Every row gives one point. Each copy is the shape, with its points in the same order, turned, moved and blurred by noise. Is it also mirrored, or only turned?

Shape:
array([[ 54,  25, -50],
       [ 22,   0,  -3],
       [  4,  -3,  -5],
       [-37,  32,   5],
       [-55,  11,  29],
       [ -8,  73,  26]])
Copy 1:
array([[-10,  46, -79],
       [ -1,  11, -25],
       [-17,   5, -22],
       [-31,  37,  24],
       [-27,  16,  48],
       [  9,  77,  19]])
Copy 1 is: only turned
Copy 2 (6 x 3):
array([[  1, -18, -77],
       [ 10, -15, -13],
       [  0, -16,  -6],
       [-31,  27,  17],
       [-27,  26,  51],
       [ -6,  69, -14]])
Copy 2 is: only turned
Copy 3 (6 x 3):
array([[ 40,  39, -14],
       [ 20, -17,   0],
       [  4, -24,  -6],
       [-47, -18,  11],
       [-55, -53,  14],
       [-35,   9,  56]])
Copy 3 is: only turned
Copy 4:
array([[ 93, -17, -12],
       [ 36,  -7,   6],
       [ 17, -15,   3],
       [ -5,  -6, -45],
       [-43,  -3, -25],
       [ 14,  46, -57]])
Copy 4 is: only turned

Shape, 9 rows:
array([[ 16, -19, -51,  14],
       [  8, -12,  39, -47],
       [ 10,  69, -12, -53],
       [-25,  53,  -7,  -1],
       [ -6, -13, -63, -30],
       [-19,   9,  -9,  22],
       [-47,   1, -12, -24],
       [-15,   4, -10,  45],
       [-43, -50, -15,  -3]])
Copy 1 (9 x 4):
array([[-26, -18, -15, -50],
       [ 24,  37, -33,  32],
       [ 45,  65,  29, -31],
       [  0,  32,  51, -14],
       [-31,  32, -24, -54],
       [-22,  -3,  22,  -6],
       [-34,  47,   8,   2],
       [-29, -28,  29,  -4],
       [-62,  10, -28,  11]])
Copy 1 is: mirrored
Copy 2, 9 rows:
array([[ 22, -57, -31, -24],
       [-27,   7, -41,  51],
       [-13,  56, -44, -32],
       [-34,  13,   0, -38],
       [ -5, -39, -71, -35],
       [-23, -33,   4, -18],
       [-58, -24, -37, -18],
       [-13, -47,  21, -20],
       [-47, -75, -36,   5]])
Copy 2 is: mirrored

Shape (11 x 8):
array([[ 14, -22,  35,   8,  12,  -6, -34, -18],
       [-19,   9,  47,  -2, -55,  -1,  19,  56],
       [-16, -33,  24,  53,   5,  -8,  28,  14],
       [-22,  -2, -89, -26, -37, -25,  -8, -63],
       [ 25,  21,  -1,  65, -30,  -7, -16, -93],
       [  2, -22,  13, -17,  -6, -51,  32,   9],
       [ 29, -23,  24, -13, -23,  -7,  39,  60],
       [-11, -21,  43,  24,  47,  24,  12, -47],
       [ 40,  -5, -26,  41,  47,  15, -32, -25],
       [-12, -15,  18,  15,  14, -24,  -4,  65],
       [ 17,  53, -14,   5,   9, -20,  -8,  33]])
Copy 1, 11 rows:
array([[ 14,  -4,  51,  17,   8,  19, -22,  28],
       [ -4,  -7,  11, -10,  -6, -40,  41,  94],
       [-37, -16,  34,  46, -19,  14,  43,  39],
       [-22, -22, -12,  35,   9, -83, -38, -58],
       [ 29, -34,  31, 121,  12, -27, -28,   9],
       [ -9,  -4,  44,  -8,  -3, -29,  50,   2],
       [ 11, -32,  22, -26, -33, -10,  57,  43],
       [ -5,  -6,  22,  57,  37,  63,  11,  11],
       [ 22,  -4,  12,  58, -45,  38, -33, -12],
       [-22,  21,  33,  -9, -44,   2,  26,  49],
       [ 36,  39,  -6,  19, -44, -30,  14,  22]])
Copy 1 is: mirrored
Copy 2:
array([[ 14,  -9,  19, -43,  30, -37,   9,   9],
       [-39, -20,  25,  27, -44, -42,  18,  67],
       [-52, -21,  30,   4,  41, -15,  29,  16],
       [-19, -23, -87,  -7, -19, -28,  -8, -78],
       [ 22, -44,  42, -13,   7, -46,  21, -94],
       [-33,  20, -19,  -8,   3, -31,  52,  17],
       [ -7,   4,  -6,  29,  -4,  -5,  43,  63],
       [-27,  -8,  50, -66,  28,  14,  15, -13],
       [ 24,   3,  18,  -9,  66,  -2, -24, -39],
       [-39,  17,   3,  15,  36, -35,  -8,  54],
       [ -1,  48,   5,  29,  -9, -34, -25,   1]])
Copy 2 is: only turned
Copy 3:
array([[   3,   -4,   13,   -2,    9,  -10,  -33,  -40],
       [ -47,   -4,   48,  -26,  -14,   21,   25,   48],
       [ -27,  -53,   15,   -9,   49,  -13,   24,    1],
       [ -49,   33, -114,    5,  -27,   -4,   21,  -26],
       [  -8,   32,  -29,   18,   46,   17,   51,  -91],
       [ -28,  -21,   -5,  -53,   -7,  -41,   19,    4],
       [  -3,  -43,   31,  -14,  -24,  -24,   28,   44],
       [  18,  -39,  -10,  -33,   63,   23,  -28,  -35],
       [  37,   -1,  -33,   42,   44,  -27,  -19,  -35],
       [ -30,  -25,   25,   -5,   18,  -46,  -24,   38],
       [   4,   42,   -1,    4,   19,  -35,    5,   43]])
Copy 3 is: only turned

Shape, 15 rows:
array([[-49,  51,  52, -53,  10,  11,  -5,  -7, -76, -79, -35],
       [ 53,  14,  -5,   9,  21, -13,  -3, -14,  32,  41,  33],
       [ 20, -10,  -6, -21,  32,  57,  19, -25,  19,  49,   5],
       [-71,  23,  -3,   5,  19,  -3,   3,  -8, -31,  -7,  18],
       [-43,  57,  22, -31,  11,  21,  35,  24, -47, -63,  -1],
       [ -1, -23,  -5, -13,  31,  21, -14, -42,  25, -22,  58],
       [-59,  38,  49, -26,  57, -16, -15, -27, -43, -35,  30],
       [-58,  36,  36, -44,  48,  -5,  -9,  29, -25, -36,   1],
       [ -5, -13,   7, -50, -32, -43,  86,  -5,   6,   0, -15],
       [ 45, -51, -33, -38,   6,  11,  25,  29, -34,   9,  -7],
       [  1, -20,  14,  -3, -13,   2,  -7, -17,  -2,  22,  -9],
       [ 17, -20,  16, -22, -37,  28,  13,  47,  28,  14,  -3],
       [ 13, -24, -43, -10,  53,   9, -19, -34,  56,  11, -13],
       [ 21,  -8, -24, -63, -20,  16, -11,   0,  30,  60,  27],
       [-21,  43, -34,  -2,  17, -22, -19, -54,  10, -11,  35]])
Copy 1, 15 rows:
array([[-112,   41,   73,  -46,  -33,   13,  -35,  -32,   24,  -28,  -15],
       [  15,    9,  -31,    4,   38,   11,   20,  -13,  -17,   62,   21],
       [  18,   26,  -55,    0,  -27,   45,  -19,   -7,   19,   38,   38],
       [ -73,   -7,    7,   15,  -17,  -14,  -13,   15,  -28,  -14,   16],
       [ -96,   40,   51,  -25,  -17,   48,  -16,   -6,  -19,  -22,  -10],
       [ -11,    4,  -30,    1,   25,    6,   11,  -54,   -5,  -25,   46],
       [-114,    8,   37,  -14,   16,  -28,   -2,  -27,   15,  -12,   35],
       [ -94,    5,   34,  -48,   12,   11,  -22,    6,   11,  -15,   26],
       [  -8,   54,   -4,  -31,  -28,   21,   63,   56,    8,  -14,  -29],
       [  62,   54,   15,  -31,   -1,   27,  -19,   16,  -13,   -9,   27],
       [  14,  -14,    3,  -17,  -23,    5,    5,   -6,    5,   15,    8],
       [  31,  -13,    1,  -42,  -24,   72,   19,   17,   -7,   16,   -1],
       [  20,   -9,  -71,  -14,   43,    6,  -20,   -9,   21,  -10,    5],
       [  30,    8,  -49,  -64,  -28,   20,   16,    2,  -30,   21,   35],
       [ -45,    2,  -42,   -3,   25,  -28,   10,  -40,  -32,    4,   -6]])
Copy 1 is: mirrored
Copy 2 (15 x 11):
array([[ -38,   53,   87,  -10,    4,    2,   45,   23,  -33,  -24, -107],
       [  21,  -18,  -14,  -10,    9,  -15,   -8,  -58,    5,   29,   23],
       [   5,  -35,    0,   10,   23,   69,    5,  -27,   17,   26,   -1],
       [ -56,   15,   41,  -36,   22,    8,   14,   35,   -9,    5,  -11],
       [ -23,   67,   40,  -19,   18,   13,   80,   16,  -14,    5,  -67],
       [ -17,  -40,   19,  -21,   32,   22,   25,  -28,  -65,   21,   11],
       [ -45,   24,   98,  -36,   46,  -21,   25,   -5,  -21,   13,  -33],
       [   5,   37,   80,  -53,   35,    3,   46,   10,   -6,  -18,  -44],
       [   4,    1,   12,  -63,  -77,   26,   46,  -14,   26,   54,  -38],
       [  48,  -30,  -16,  -13,  -12,   21,    7,   28,   -2,   57,  -50],
       [ -11,  -13,   16,   -7,  -18,   27,  -13,   -5,   -6,    3,    2],
       [  60,   15,   -8,  -14,  -43,   46,   15,    4,   -8,   -4,    3],
       [  11,  -88,   -9,  -33,   27,   27,    8,  -24,    0,   -7,   -3],
       [  36,   -2,  -25,  -53,   12,   67,  -40,  -43,  -16,   35,  -10],
       [ -59,  -17,   -4,  -51,   38,  -10,   10,  -43,  -25,    5,  -13]])
Copy 2 is: only turned
Copy 3 (15 x 11):
array([[-10, -24,  13, -68,  79,  57, -78,  38, -72, -35,  -9],
       [ 21,  41,   6,  21,   9, -29,  17, -34,  -6,  11,  51],
       [  1,  20, -32, -11,  39,  11,  55, -17,   7,  25,  39],
       [-47,  -4, -26, -37,  31,  16, -53,   2, -23,  42,   7],
       [-50,  14, -19, -42,  64,  11, -57,  43, -60, -42,   3],
       [ 18,   3, -48,   6,  24,  14, -41, -23,  26,   7,  26],
       [-13, -21, -20, -44,  68,  21, -95,   0, -56,   9,  59],
       [-38, -34,   6, -48,  79, -11, -60,  20, -34,  -3,  37],
       [ -5, -33, -29, -37, -34, -36,  21,  15, -54, -40,  10],
       [ 26,   2, -29,  38,  38, -26,  38,  32, -30,   5, -30],
       [ 11,   7,  15,  -7,   0,  29,  18,  -2, -14,  32,  14],
       [ -3,   6,  27,  -3,   6, -16,  34,  52,  26, -11,  -4],
       [ 13,  -7, -12,  13,  54, -18,  22, -79,  23,  21,  12],
       [ 50,  26, -21, -36,  12, -47,  33,  -6,  29,  34,  16],
       [  1,  33, -18, -37,   9,  -7, -67, -65, -18,  33,  20]])
Copy 3 is: only turned
Copy 4:
array([[ -37,   59,   32,   17,   -4,   -8,   29,  -18, -121,  -68,  -64],
       [  33,  -11,  -38,  -10,   22,   26,   -8,   21,    7,   39,    1],
       [ -20,  -38,  -43,  -18,  -23,   56,    1,   11,   13,   12,  -21],
       [ -40,   41,   -4,   15,  -33,   -6,   -1,  -30,  -38,    4,   -8],
       [ -55,   31,   11,    1,   -6,  -27,   49,   13,  -85,  -40,  -26],
       [   9,   22,    3,  -53,  -19,   27,    4,  -25,   18,  -23,   11],
       [ -16,   77,   12,   13,   -8,   33,   24,  -22,  -70,  -19,    6],
       [ -58,   42,   22,   26,   23,   18,   19,   -9,  -70,  -31,   -7],
       [ -18,  -20,   61,    1,   23,  -21,   27,    9,  -12,   60,  -67],
       [  -9,  -81,   20,  -41,    2,   23,  -30,   14,  -50,    7,  -25],
       [   8,   -8,    1,   12,  -14,   19,  -35,   -9,   -8,    1,  -45],
       [ -22,  -33,   10,   -6,    7,   -1,  -34,   60,    8,   -7,  -50],
       [   9,  -39,  -26,  -13,   29,   32,   -4,  -51,   37,   -7,    1],
       [ -33,  -17,  -23,  -53,   12,   26,  -51,   27,   17,   32,  -42],
       [  11,   49,  -43,  -22,    9,  -13,   13,  -43,  -18,   16,   11]])
Copy 4 is: only turned

Shape, 16 rows:
array([[   7,   23,    5,   16,   -3,   -8,   -8,   36,  -10,  -43,   13,
         -27],
       [  64,    9,   13,   33,    6,  110,  -13,  -20,   12,  -36,    6,
          29],
       [ -10,  -34,  -17,    1,   15,   10,  -17,   31,   -7,   -7,  -30,
          -8],
       [  48,   -3,    4,  -25,   -1,   -2,   -7,  -30,   -6,  -39,   19,
         -25],
       [   4,    6,  -15,   62,   25,   18,   15,   -7,    0,  -31,    5,
          22],
       [ -16,   20,   -5,  -25,   -3,   25,   13,   31,    5,   20, -121,
          28],
       [  36,   18,  -13,  -26,   -2,    5,   23,   35,  -12,  -31,   21,
          14],
       [  -4,    2,    3,  -14,    0,   10,   24,   23,   -2,   16,   18,
         -38],
       [ -15,   31,    5,   64,   -3,   -6,  -11,   34,    6,   83,   -8,
          42],
       [ -18,   26,  -21,  -28,   -4,   -5,  -12,   10,   12,   -6,    4,
         -22],
       [ -17,    8,   16,  -24,   25,    0,    5,   34,   18,  -34,   -5,
         -34],
       [ -23,    5,    3,    3,    3,   11,   -5,   16,  -14,  -16,    1,
          23],
       [ -10,    2,    3,  -13,    5,   -4,    6,    3,  101,  -24,    2,
          -5],
       [   5,   34,    1,  -10,   38,    4,  -16,   17,    5,   43,   17,
         -22],
       [ -12,   -3,  -39,  -12,    1,   -1,   11,   28,   52,  -19,    8,
         -35],
       [  -5,   15,   15,  -16,   -1,   14,   -4,   -3,    1,  -26,    0,
         -25]])
Copy 1 (16 x 12):
array([[  1,   2,  29,  32, -35,   3,  -1,  36,  -4, -24,   8,   3],
       [ 46, -22,  62,  -5,  35, -43, -62,  -8,  36, -40,  63,  45],
       [ 18, -27,  -1,  -1,  30,  22,  17,   3,  -5, -27,  -4, -11],
       [-11, -20,   1, -34,   3, -28, -31,  46,   0,   2,  29, -16],
       [ -2, -13,  12,  25, -11, -15, -17, -52,  11, -25,  32,  12],
       [  2,  49, -19, -13,  80,  63,  20, -11, -22, -50,  -4,  51],
       [-12,  23,  19,  25,  17, -27,  16,  39,  17,  -9,  36,  -5],
       [ 14, -21,  -5,   7,  -1,  10,  23,  35,  14,  30,  18,  29],
       [ 56,  53,   6,   8,  -7,  -8,  34, -69,   2,  19, -28,  56],
       [ -6,  -6, -23,   7,  -3,  -4,  20,  38, -18, -16,   2,  28],
       [-35, -29,  11,  17,   6,   9,  26,  38,  -2,  -5,  -5,  24],
       [  7,   2,  -8,  22,  15,  -7,   1,   7,  25, -22, -12,  14],
       [-43, -32,   1, -38, -11, -26,  42,   7,   3, -36,  25,  66],
       [ 15,  -1,  11,   8,   8, -23,  18,  10, -33,  41,  -6,  44],
       [-10, -33,  -5,  -5, -10,   0,  55,  26, -13, -18,  32,  32],
       [ -7, -16,  -5,   2,   0,  -4, -19,  34,   6,  -9,  -1,  30]])
Copy 1 is: mirrored
Copy 2 (16 x 12):
array([[ 22,  -9,  -7,  19,  32,  -4,   7, -32,  -8,  19,  47,   2],
       [-51, -77,  21,  55, -26,  45, -41, -17,  36, -17,  25, -28],
       [ 20,  13,  21,  23, -19, -28,  21,  -2,  -8,   7,  12, -28],
       [-14, -46, -26, -26, -13,  11,  24, -18, -13,   4,  43,   1],
       [ 10, -38,   0,  42,  13,  -7, -17, -36,  -1, -14, -26,   1],
       [ 32,   1,  86,   8,   8, -12,  59,  33,  71,   8, -16, -44],
       [ 37, -31,  -8,  12, -17,  34,  33, -40,  20,  29,  30,   0],
       [ 17,  -2, -17,  27,   3,  18,  33,  23, -11,  40,  17,   7],
       [ 43,  30,   4,  44,   8, -20, -37,  37,  68,  12, -34,  37],
       [ 39,  -3,  -8, -16,  18,  15,  13,  16,  -6,  24,  17, -23],
       [ 18,  -9,  26,   0,  22,  -1,  21,  -9, -25,  54,  27, -12],
       [ 31,   3,  25,  13,  -1,  17,  -2, -15,  -3,  -2,   3,   2],
       [-20,  -8,  -4, -32,  29,   9,  -6, -16,   6,  73, -28, -46],
       [ 42, -26,  -7,  12,  -3,  -4, -15,  47,   3,  48,  18,  15],
       [ 19,  -1, -29,   8,  18,   2,  20,  -7, -15,  53,  -4, -55],
       [  3, -18,  12,  -5,  20,  19,  16,   4, -12,  16,  29,  -3]])
Copy 2 is: mirrored

Shape:
array([[-10,  30,  59,  -2, -20,   9,  45,  19, -29,  29, -39, -35],
       [  2, -37, -51,  46, -13, -22,  -8,  19,  -2,   9,  44,  50],
       [-14, -25, -40,   1, -23, -51, -26,  41,  22,  -7,  32,   7],
       [ 30,  82, -37, -20, -19,  17,  23,   3,  -7,  -5, -11,  -3],
       [ 30, -39,  11, -12, -13, -36, -40,  19,  40,  38,   6,  27],
       [-36, -25, -58,  35,  56, -38,  10,  12, -17,  -9,  19,   7],
       [ 21,  20,  35, -72,   7,  29,  18,  -3, -66,   0,   0, -36],
       [ 55,  70,  -5,  -4,  26,  57,  13,   1, -37,  25, -34, -62],
       [ 34,  19,   0, -38, -13,  23,  31, -40,   6,  16, -51, -19],
       [ 10, -15, -10, -19,  -6,  -6, -27,  -1,  56,  59,  18, -10],
       [ 50,  41, -16, -39,  -9,  18,  26,  -8, -59,  66, -45,  -7],
       [ 90,  39, -19, -24,  12,  -8,  53,   8, -13,   6, -47, -27],
       [-19,  22, -28,  10,  58,   8,  -5,  51, -21, -23, -21,  58],
       [  2, -29,  15,  21, -25,  -1, -20,  -6,   0,  17,  24,  20],
       [ 68,  36, -10,  -9,  27,  33,  60,  15,   1,   7,  12,   3],
       [-27, -19, -19,  10,  15, -37,  -8, -22,  30,   6,  36,  55],
       [ 59,  12,   4, -29, -21,  62,  17, -12, -24,  -5, -65, -42],
       [ 14,  11, -19,  48,  31, -63, -40,  -7,  -1, -21,  27,  40]])
Copy 1 (18 x 12):
array([[  9, -18,  88,  12,   0,  12,  17,  55,  32,  13,  -2, -23],
       [  7,  -9, -53,  11,  14,  20, -20, -29, -10,  33, -65,  30],
       [-23,  -7, -54,  29,  23, -23,  25,  -5,  -8,  52, -42,  16],
       [ 50, -18,  46,   9, -27, -27,  41,  23, -57,   6, -23,  42],
       [-29,  27, -30,  34, -19,  38,  30, -24,   6,  54,  -9,   8],
       [-18,  11, -18,   4,  57, -27, -42, -20,  -7,   2, -38,  61],
       [ 55,   9,  60,  16, -25, -40,  15,  24,  50,   6,  49,  12],
       [ 58,  -3,  80,  10, -17,  12,  -2,  59, -39, -12,  55,  36],
       [ 26, -19,  60, -21, -21,  24,  64,   8,   2,   4,  25,  46],
       [-16,  31, -25,  11, -20,  36,  40,  28,   3,  56,  -6,  39],
       [ 61, -25,  88,  37, -33,  21,  18,  11,   6,  37,  21,  61],
       [ 25, -21,  71,  54, -18,   6,  47,  -4, -30, -43,  28,  54],
       [-27,  -7,  34,  -9, -19, -46, -56, -34, -47,  18, -22,  29],
       [ 19,   5, -24,  -4,   6,  29,   7, -10,  15,  41, -20, -13],
       [ 33,   2,  37,  18, -56,   7,   6,  13, -21, -51,   1,  44],
       [ -9,  41, -25, -18,  12,   4,   3, -41,   1,  34, -68,  23],
       [ 42, -57,  57, -14, -24,  18,  37,  18,  -6,   0,  70,  21],
       [  9,  40, -11,  20,  44,  -4,  -6, -58, -46,  25, -46,  -1]])
Copy 1 is: mirrored
Copy 2 (18 x 12):
array([[  20,  -65,    7,   35,    9,    2,   21,   53,  -48,   17,   -2,
          13],
       [  41,   63,   32,  -52,    0,   36,   -2,   -9,   26,  -31,   11,
          27],
       [  40,   59,   -4,  -12,   21,   24,   -9,   16,   34,  -52,   -9,
         -15],
       [  18,  -43,   32,   48,  -67,   36,   20,    3,   23,  -31,   -3,
          -9],
       [  19,   17,  -21,  -28,   31,   41,  -54,  -11,   20,    4,    2,
         -21],
       [  -2,   62,   57,  -40,   11,   -2,   47,   36,   46,  -19,    2,
          -2],
       [ -11,  -77,  -41,   34,  -13,   -6,   47,   29,   32,    9,   -2,
          33],
       [  -1, -102,   37,   40,  -38,   19,   30,   37,   31,    7,   62,
           1],
       [  -4,  -80,   30,   30,    4,   24,   18,  -28,   12,    6,  -15,
         -16],
       [  20,    8,   -9,    3,   40,   64,   -6,  -13,   30,   14,   26,
         -41],
       [   7,  -92,   34,   34,  -14,   54,    1,   22,   44,   23,   -8,
          42],
       [  25, -104,   40,   -6,  -42,    8,    4,   18,   42,   -5,  -18,
         -31],
       [ -61,   29,   36,  -33,  -47,   26,   10,   50,   10,  -34,   -4,
           8],
       [  24,   25,   -4,  -12,   22,   15,  -10,  -19,   -2,    2,   23,
          24],
       [  22,  -61,   13,  -31,  -64,   36,   40,    4,   20,    6,   18,
         -21],
       [   1,   78,   15,  -21,    4,   24,    9,  -22,   20,   14,  -13,
         -11],
       [ -11, -121,   20,   25,    5,   10,   18,  -19,   10,  -28,   19,
          10],
       [   7,   68,   37,  -23,  -31,  -27,  -31,    2,   41,   -2,   18,
          -8]])
Copy 2 is: mirrored

Shape (15 x 12):
array([[ 11, -19,  54, -15,  11,  43, -19, -48, -16,  -1, -23,  -1],
       [ 22,  19,  22,  -6,   8,  45,   4,  13,   0,  -7, -13,   3],
       [ -1,  -9, -16, -19,   0,   7,  25,  15, -31,  36,  18,  -6],
       [  0, -11,  62, -27,  37,  21,  32,   4,  -9, -17,  33,   1],
       [-75, -22, -24, -19,   3,  21,  11,  13, -29,   9, -16,  11],
       [  5, -17, -25, -18,   0,   7, 121, -38,  30,  19,  19,  17],
       [-52,   0,  27, -17, -36,  36,   1,  12,  -8,  29,   5,  15],
       [  1,  -8, -19, -27, -17, -80, -22, -27,  -4,   2, -22,  19],
       [-17, -19, -29,  10, -11,  33,  -8,   6,  -8,   5, -24, -47],
       [ 11, -30, -24,  -2, -32, -81,   0,  16, -12, -34,   9,  10],
       [ 21, -38, -17,  -8,  25,  46,  26,  11,   1,  15,   1,  17],
       [-42,  -2, -31, -21,  -5,  49, -16,   1,  -5,  11,  23,  -2],
       [  7,  24, -30,  33,  -4, -20,  27, -26,  14,  26,  -9,   6],
       [-17,   6, -19,  79, -28, -20,   5,  -5,  28,  29,  15,  -7],
       [ 22,  10, -16,  84, -26,  20, -18,  -2, -31, -21,  11, -10]])
Copy 1:
array([[ 11,  -9, -44, -18, -33, -54,  -3, -64, -21, -15,  -1, -10],
       [ 26,  11, -17,  14,   8, -35, -31, -23, -11,   2, -21,   4],
       [ 23,   3,  22,  31, -16, -20,  26,  17,  -5, -40, -21,   0],
       [ 43,  33, -35, -27,   2, -36,  37,  -8,  -9,  -6, -37, -13],
       [ -4,  35,   8,  -8, -31, -44,  -6,  36,   8, -53,  12,  33],
       [ 26, -23, -36, -20,  49,  10,  41,  26, -46, -72, -38,  56],
       [ -5,   8,  21, -19, -34, -79,  -8,  15, -13, -18, -35,  21],
       [-49, -49,   8,  -5,   2,  13,  14,   3,  60, -16,  10, -12],
       [-20,  32,  14,  34,  -3, -23, -11, -15, -35, -31,  24,  13],
       [-16, -23,  29, -16,  42,  28,  18,  29,  40,  -9,  38, -35],
       [ 41,   6, -28,  15, -11,   5, -22,  15, -35, -44, -21,   7],
       [-13,  15,  -4,  16, -38, -55,  -3,  43, -30,  -4,   6,  26],
       [ -7, -29,  14,   9,  15,  22,   1, -13,   1, -16,  -1,  62],
       [-19,  -1,  63, -14,  13,  27,  -9, -12, -37,  13,   0,  54],
       [ 39,   3,  51,  13,  12,  -6, -14, -24, -33,  34,  53,  28]])
Copy 1 is: mirrored
Copy 2, 15 rows:
array([[ 18, -31, -25,  -3,   4,  54, -42,  22,  30,  32,  10,  31],
       [  3, -19,  -6,  -6, -28,  25,  -8,  28, -13,  31, -25,  25],
       [ 37,  24,  -2,  13, -27,   4,  14,  14,  -7, -19,  12,  11],
       [ 31, -33, -37,  25,  -8,  50,   4, -17,  -6,  -8, -37,  35],
       [ 30,  43, -23,  37,  27,  17,  41,  57,   3,  17,  16,  31],
       [ 49, -20,  16,  36, -20,  93,  47,  12, -63, -38,  24, -38],
       [ 19,  13,  -9,  -1,   9,  36,  21,  68,  12, -33,  -9,  37],
       [ 28, -23,  62,  53,  34, -21,  -7,  27,  36,  -5,  20, -22],
       [-26,  44,  -2,   5,  -1,   8,  -8,  34, -13,  17,  21,  -9],
       [ -1, -26,  45,  35,  36, -41,  32, -13,  13, -24,  11, -26],
       [ 28,  14,  -4,   2, -38,  44,  31,  -3,   2,  30, -12, -13],
       [ 35,  42, -27,  -5,  12,  16,   9,  54,  -6,  -5, -23, -10],
       [ 10, -13,  20,  48, -36,   8,  -6,  55, -24, -10,  19, -44],
       [-40, -10,   0,  39, -27,  -4,   7,  66,   0, -51,  14, -46],
       [-35, -28, -38, -18, -30, -40,  -8,  43,  -4,   2,  22, -38]])
Copy 2 is: mirrored
Copy 3 (15 x 12):
array([[ 24,  10,  41, -48, -16,  22, -30, -14,   4,  31, -32,  41],
       [ -2, -22,  32, -24, -14,  17,   6,  24,  -7,  17, -29,  -8],
       [-15,  29, -11, -18,  28,   8,   1,  11, -21,  34,  26,  -8],
       [-11,  41,  77, -20,  -4,  -4, -12,  15, -31,   3, -13,   5],
       [-75,  19, -19,  11,  -1,  14, -29, -13, -14,  50,  -4,  30],
       [-53,  15,  60, -17,  16,  30,  48, -45, -28,   4,  85, -13],
       [-43,  16, -16, -43, -22,  15, -54,   5, -17,  11,   1,   3],
       [ 20,  25, -56,  31,  -2,   9,  17, -44, -41, -17,   2,  42],
       [-42,  -1, -20, -20,  14,  18,  19,   9,  35,  42, -13,  17],
       [  6,  47, -52,  29,  -8, -25,  54,   2, -36, -12,  13,  38],
       [-25, -20,  31, -38,  14,  -9,  25,   9, -27,  41,  12,  14],
       [-52, -25,  -9,  -8,  21,  -2, -41,  12,   4,  30,  13,  19],
       [ -9,  -9, -15,  -1,  -8,   2,  38, -46,   6,  16,  26, -33],
       [-28,  10, -42, -22, -27, -34,  32, -32,  40,  11,  16, -42],
       [ 17,  -9, -20,   0, -46, -28,  31,  30,  62,  41,  10, -14]])
Copy 3 is: mirrored
